Rows are points. Each copy is the shape, with its points in the same order, turned, moved and blurred by noise. Say if it was mirrored as well.
In the rows, 128 means zero.

Shape (8 x 2):
[[158 142]
 [104 171]
 [130  18]
 [134 118]
 [ 91 155]
 [135  92]
 [100 101]
 [ 95 166]]
Copy 1 (8 x 2):
[[146 129]
 [136  65]
 [ 21 179]
 [113 123]
 [114  67]
 [ 90 135]
 [ 74 107]
 [127  61]]
Copy 1 is: mirrored
Copy 2 (8 x 2):
[[132  85]
 [ 73 109]
 [210 182]
 [134 118]
 [ 78 127]
 [154 132]
 [124 157]
 [ 72 118]]
Copy 2 is: mirrored
Copy 3 (8 x 2):
[[132 127]
 [104 181]
 [ 66  29]
 [106 117]
 [ 81 168]
 [ 98  93]
 [ 74 111]
 [ 86 178]]
Copy 3 is: only turned
Copy 4 (8 x 2):
[[175 130]
 [142  76]
 [ 82 216]
 [140 134]
 [122  81]
 [129 160]
 [102 131]
 [135  72]]
Copy 4 is: mirrored

Shape (8 x 3):
[[ 79 152 186]
 [197  93  39]
 [163  97 107]
 [170 107  61]
 [127 138 161]
 [ 90 109 115]
 [151 126 111]
 [ 78 177  92]]
Copy 1 (8 x 3):
[[ 93 152 210]
 [169  70  47]
 [159  89 118]
 [147  82  73]
 [133 137 173]
 [ 91  93 149]
 [141 114 121]
 [ 58 153 116]]
Copy 1 is: only turned
Copy 2 (8 x 3):
[[ 90 181 173]
 [167  35  71]
 [145  77 140]
 [157  66  87]
 [108 137 159]
 [ 89 136 100]
 [132  92 133]
 [147 185  85]]
Copy 2 is: only turned
Copy 3 (8 x 3):
[[ 62  65 150]
 [204 191  95]
 [168 133 117]
 [170 176 102]
 [112  92 154]
 [102 110  90]
 [142 138 130]
 [ 54 156 113]]
Copy 3 is: only turned
Copy 4 (8 x 3):
[[162  74 167]
 [ 91 203  46]
 [118 168 103]
 [ 94 166  62]
 [161 125 146]
 [101 115 145]
 [134 151 104]
 [108  51  97]]
Copy 4 is: mirrored

Shape (7 x 4):
[[192 143 102  35]
 [ 73 104 107 165]
 [123 148 132 173]
 [ 64  94 147 183]
 [124 147 182 143]
 [146 140  78 127]
 [181  83  99 106]]
Copy 1 (7 x 4):
[[209  96 126  75]
 [ 78 137 135 186]
 [115 175 171 165]
 [ 54 131 181 192]
 [145 140 209 171]
 [135 152 122 121]
 [118 115 146  69]]
Copy 1 is: mirrored
Copy 2 (7 x 4):
[[ 69  86  53  40]
 [ 95 127 137 191]
 [126 162 121 144]
 [127 129 171 194]
 [136 148 155  96]
 [ 87 137  64 133]
 [113  77  57 112]]
Copy 2 is: only turned
Copy 3 (7 x 4):
[[189  96 121  36]
 [ 82 152  97 163]
 [127 180 135 150]
 [ 70 152 124 198]
 [116 151 185 135]
 [150 157  92 100]
 [182  97 106 121]]
Copy 3 is: only turned
Copy 4 (7 x 4):
[[172 126 191  13]
 [ 97 113  70 127]
 [135 129 117 157]
 [ 65 105  83 165]
 [ 97 137 167 146]
 [173 129 126  87]
 [157  63 145  66]]
Copy 4 is: only turned

Shape (12 x 6):
[[ 87  86  94 101 101 159]
 [109 114 137  92 165 131]
 [ 96 129 119  54 146 181]
 [185 159  82 160 101  51]
 [120 144 116 107  95  85]
 [201 183  92 152  82  56]
 [114  95 170  55 121  94]
 [105  67  96 105 154 138]
 [112 134 180  76  84 131]
 [192 153 105 197 115 142]
 [ 96 106  98  74 151 170]
 [ 46 122 145  93 152 116]]
Copy 1 (12 x 6):
[[ 56 143 137 175 135 169]
 [104 140 144 114 166 156]
 [ 99 168 172 155 173 204]
 [ 93 161  99  77  31 100]
 [ 79 149 160 114  93 136]
 [111 163 116  74   7 120]
 [ 63 100 187  78 148 180]
 [ 53 140 102 136 173 157]
 [100 107 202 114 120 183]
 [154 136  75 134  56 133]
 [ 79 165 134 151 173 190]
 [ 78 142 189 131 181 124]]
Copy 1 is: only turned
Copy 2 (12 x 6):
[[169 129  98 142  88 151]
 [138  94 133 117 145 136]
 [195 102 137 109 139 177]
 [ 89 229 134 120 142  62]
 [140 160 151 136 108  85]
 [ 88 249 161 104 131  60]
 [143  77 154  89  99  95]
 [139 106  73 126 127 142]
 [144 111 191 108  72 126]
 [ 63 224 136 119 135 157]
 [179 112 107 121 137 168]
 [152  74 152 171 132 122]]
Copy 2 is: mirrored
Copy 3 (12 x 6):
[[ 98  76 111 116 123 157]
 [134  96 179 133 158 130]
 [131  61 180  85 125 135]
 [208 201  92 148 125 112]
 [157 165 134 101 141 150]
 [222 218  98 130  99 116]
 [138 129 191 128 150 200]
 [124  68 129 159 158 147]
 [118 144 193  91 107 176]
 [153 167 114 174  64  71]
 [131  52 152 112 132 137]
 [ 96 103 172 100 190 137]]
Copy 3 is: mirrored
